Each row is a point. The points of each table are mixes of a few directions, plus a little noise. Count the directions of each table, and those that both share. Where both have some left over, give the other angles between the two spaces (their principal angles), to ten degrees, smallest first.

First (5 x 2)
[[-61  10]
 [-72  12]
 [ 11  -2]
 [ 88 -15]
 [ 34  -6]]
Second (7 x 2)
[[   0   25]
 [   0   34]
 [   1 -101]
 [   0  -26]
 [  -1   84]
 [   0   46]
 [   1  -63]]
Directions: first 1, second 1, shared 0; angles 80

First (9 x 6)
[[ -88  -22  -22   26  -41    0]
 [   6   10   28  -63  -41   41]
 [ -21  -12  -27   58   27  -34]
 [-102   -9   -9   33  -37   51]
 [  35    2  -12   39   51  -31]
 [  24    0    6  -29   -9  -13]
 [  50   -4   -4  -16   14  -51]
 [  10   14   24  -37  -16   45]
 [  86   20   16  -11   51   -7]]
Second (8 x 6)
[[  10  -18  -11   -4    2    7]
 [  24  -48   -8    4  -10    3]
 [  73   23  -58   31   10   36]
 [ -28    4    0  -26   14    2]
 [  23  -33   -8    7   -8    3]
 [-121  115   44  -52   38  -19]
 [   2   -3   51   45  -42  -37]
 [  16  -41  -10   -5   -4    5]]
Directions: first 3, second 3, shared 0; angles 50, 70, 80

First (11 x 11)
[[-15   1  23  -5  -3   5  -6 -12  -9  -2  -5]
 [-75   5 121 -28 -19  27 -33 -60 -49 -12 -25]
 [ 18  -1 -29   7   4  -7   8  14  12   3   6]
 [ 19  -1 -31   7   5  -7   8  15  12   3   7]
 [ -9   0  15  -3  -3   3  -4  -8  -6  -1  -3]
 [ 29  -2 -47  11   7 -11  12  23  19   5  10]
 [ 40  -2 -64  15  10 -14  17  32  25   6  13]
 [ -4   0   6  -1  -1   1  -2  -3  -3  -1  -1]
 [ -2   0   4  -1  -1   1  -1  -2  -2   0  -1]
 [ 18  -1 -29   7   4  -7   8  15  12   3   6]
 [-19   1  31  -7  -5   7  -8 -15 -12  -3  -6]]
Second (8 x 11)
[[ 21  -7  -7  37   4  -9  26  -6  13  24  10]
 [ -6  36 -56   5  25  -4  18  -5 -18 -15 -17]
 [  0  15  42 -12  13  29 -10 -15 -19   0 -13]
 [ -6 -25   9  12 -17 -32   3  22  32 -11 -19]
 [ 20 -17 -32 -31 -13   0 -23  38  18  -5  27]
 [ 10  20   5  10  18  25  10 -27 -24  18  10]
 [-39   1  10  21 -10 -17  14 -34 -15   3  -4]
 [  0 -23  29 -42 -21   8 -38  28  13 -13   7]]
Directions: first 1, second 5, shared 1

First (8 x 18)
[[ 21   5   8  35 -15  15 -16 -11 -34  24 -21  10 -34 -22 -28  -1 -22 -14]
 [ 19   4   7  30 -13  13 -14 -10 -31  21 -18   8 -30 -20 -25  -1 -19 -12]
 [-12  -2  -9 -37  11 -13   5   7  15 -18   7 -14  23  13  15  11  19  11]
 [ 28   6  18  76 -23  26 -13 -16 -35  39 -17  27 -51 -28 -34 -21 -40 -23]
 [-39 -11   5   8  20 -10  47  17  84 -26  59  15  43  43  54 -41  14  12]
 [ -6   1 -24 -92  14 -23 -17   7 -17 -27 -21 -41  29   3   2  51  36  18]
 [-15  -1 -23 -89  18 -26  -6  11   3 -33  -7 -37  39  14  15  41  39  21]
 [  3  -1  18  69 -10  17  15  -5  15  19  17  31 -20  -1   0 -40 -27 -13]]
Second (9 x 18)
[[   4   13   14   -5   14   -3    0    1   11    4   12   -3    7    0
   -12   14    4    4]
 [   3   14   15   -9    3   -3    5   -4   16  -10   -4   -1   11   -3
   -11   14    9  -11]
 [   6   -1    4   -4   -2   -3   -3    0  -49   31   33   14   -2   16
    -4    0   -4   26]
 [  -8  -20  -26   27   31    4  -18   23    5   27   22  -15  -27   -4
    20  -19  -23   36]
 [ -14  -19  -26    5  -42   11   12  -12   44  -63  -82   -7   -1  -20
    23  -25    7  -62]
 [  -9  -15  -25   41   74    2  -30   41   37   44   47  -33  -37  -12
    18  -12  -34   62]
 [   4   11   11    2   31   -4   -7   10    6   22   33   -6   -1    2
   -10   14   -4   25]
 [  14   16   32  -61 -121   -3   44  -63  -84  -54  -62   57   51   25
   -23   10   48  -84]
 [  -1    2    1    3   12    0   -2    4   15    0    3   -6   -1   -4
    -1    3   -2    3]]
Directions: first 2, second 3, shared 0; angles 70, 70

First (10 x 32)
[[ -52   -7   23    1   38   97  -25  -18   43    9   -1  -36   17  -12
    12  -12    2  -75   -6   22   33  -22   -4    1   36   63    7  -23
    62 -121   75  -36]
 [  27    3  -25   23  -24  -62  -19   -3  -49   14    5   39    5    3
     2   11  -22   53    7  -39  -11   -6   -6  -25  -30  -50  -23   37
   -88   97  -53   21]
 [ -71  -42  -75  -11   18   13  -51  -10   80    7  -35  -33    2   16
   -18    1  -39   27   26   29  -42  -60  -33  -47   18   39    0   24
    17  -68   -4  -19]
 [   3   -6  -32  -66  -23  -47   74   -2   35  -50  -27  -32  -15   56
     4    8    3   54    4  -22  -85   27   77   19  -24  -27   14  -39
    37   13  -15   15]
 [   0   32  -26   24  -31  -27   36  -34  -99   28   40    6   -2   20
    32   39   21   58  -56  -36   -8   23   65  -19  -45  -10  -28   41
   -54   71   16   36]
 [  -3  -26  -25  -38   -1  -28    8   10   42  -13  -35   -2   -4   21
    -4    9  -26   42   21   -6  -51    1   21   -1   -9  -29   15  -14
    11    9  -36   18]
 [  -8   60    9   12  -25   21   70  -16  -23  -47   56  -62  -27   11
   -13  -37   91  -62  -37   32   28   12   -2   29   17   87  -13  -13
    62  -57   86  -59]
 [  84   21   63   15  -15  -39   -4   13  -43  -24    7   56   20  -15
    10  -28  -11  -37   31  -69   31   19  -10   27  -14  -76  -15  -30
   -74   89  -40   -9]
 [ -44  -13   -5   51   29   58  -50  -11  -60  104   22   25    6  -40
    19   61   -9   32  -57   44   50   -2   -3  -37   -3   29    2   72
   -15   -8   20   58]
 [  64  -22   94  -10   32   14  -39   71   75  -26  -32   39   -2  -60
   -44  -52   -9  -91   67   45   57    6 -104   54   53  -26   42  -55
    41  -25  -50  -25]]
Second (8 x 32)
[[  27  -10   40   10   20   13  -16    6  -13   27   -4   36    7  -28
     4   17  -15   -5    1    6   36   23    3    9   -1  -26   12   -5
    -7   12  -18   30]
 [  27  -58   24    6   50    5  -84  -25   12   59  -48   80   46  -24
    25   47 -109   36   42  -51   22    3   32  -34  -24  -90    3   -4
   -75   34  -67   61]
 [  70  -20  104   25   44   33  -77    6   -6   27  -20   86   50  -56
    20   -9  -65  -72   49  -55   81    9  -24   15    7  -80    2  -40
   -64   27  -38    8]
 [ -52   24  -69  -17  -36  -17   63    2    0  -25   22  -70  -39   39
   -15   -2   61   37  -42   44  -55   -8   10   -3    0   69   -1   27
    55  -25   40  -16]
 [  15  -41    5  -35   25   -8  -33  -14   73  -24  -54   17   28   14
     4   -8  -70   -3   63  -47  -25  -12   19   -7   -2  -52    5  -48
   -15  -16  -38   -7]
 [ -32   28   22   -4   -9   52   50   32  -26    8   31  -41  -25   -7
     6   -1   73  -33  -61   55    8   19   -3   36   22   60   21    4
    81  -41   64   -1]
 [  25   51  -13   11  -43  -52   82   18  -30  -41   50  -36  -59    2
   -49  -20   97    8  -32   74   11   32  -30   31    6   59    3   19
    50   13   13  -17]
 [ -79   27 -113    4  -51  -26   15  -24  -10  -31   22  -72   -9   61
     4  -24   28   32  -22  -26  -77  -67   -8  -46   -8   60  -45   47
   -25   -4   45  -58]]
Directions: first 6, second 5, shared 4; angles 30
